Each point is reached from the start by the listed moves, each made 0, 1 or 2 times, or once backwards (-1), plus a little noise. Is the number of moves made odd or even? Then give how often each move was made.

Moves:
(1): | -2.1 | 15.5 | -4.1 |
(2): | -34.6 |  -4.8 |  17.7 |
Start: | -1.7 | -0.2 | -3.2 |
Points:
| -33.3 | -21.2 |  18.2 | -> even (-1, 1)
| -2.4 |  0.1 | -3.6 | -> even (0, 0)
|  31.2 |  20.0 | -24.7 | -> even (1, -1)
| -39.9 |  26.5 |   6.7 | -> odd (2, 1)

Moves:
(1): | -0.2 | -5.1 |  5.2 | -7.1 | -7.5 | 12.8 | -0.4 | -6.5 | -5.8 |  2.2 |
(2): | -8.0 | 11.3 |  5.3 | -2.7 | -6.7 | -5.2 | -5.7 | 14.7 |  6.9 | -9.5 |
(3): | -2.0 | 16.4 | 25.8 |  9.6 | 14.3 | -2.9 | -8.0 | -0.8 |  8.4 |  9.5 |
(4): |  2.3 | 11.3 |  0.7 |  1.4 | -0.1 | -2.3 | 22.0 | 13.8 |  0.2 | -1.5 |
(5): | 20.9 | 13.5 | 14.8 |  7.4 | -3.4 | -4.8 |  2.6 |  5.3 |  7.6 | -7.7 |
(6): |  -4.0 | -10.8 |  -8.3 |   1.7 |   3.8 |  14.5 |  -0.5 |  -2.9 |  -0.5 |  -5.7 |
(7): |  3.8 | -1.4 | -6.2 | -9.0 |  2.2 |  9.7 | -2.7 | 11.1 |  3.5 | 11.9 |
(8): |  12.8 |  -0.5 |  -1.2 |   7.0 |  -3.6 |  11.0 | -11.6 |  -3.8 | -27.4 |  -4.2 |
Start: |   9.1 | -11.3 | -17.2 | -16.8 |  20.0 |  -2.4 |   3.2 |  -2.5 |   8.7 |  -7.9 |
Points:
|  71.3 |  47.3 |  23.6 |   0.4 |  40.1 | -20.0 |  24.8 |  38.9 |  40.4 |  20.2 | -> odd (-1, -1, 1, 1, 2, -1, 2, 0)
| -16.5 |  15.1 |  18.7 | -33.4 |  56.5 |  -7.5 |  -7.8 |  17.0 |  55.6 |  50.5 | -> odd (0, 0, 2, 0, -1, -1, 2, -1)
|  12.9 |  34.1 |  41.0 |  -4.6 |  23.0 | -19.1 | -19.4 |  23.1 |  73.7 | -32.3 | -> even (0, 2, 1, -1, 2, 1, 0, -1)
|  17.7 |  18.0 | -10.3 | -43.1 |   6.5 |   6.0 |  14.1 |  43.8 |  15.1 |  12.4 | -> even (1, 1, 0, 1, 0, -1, 2, 0)
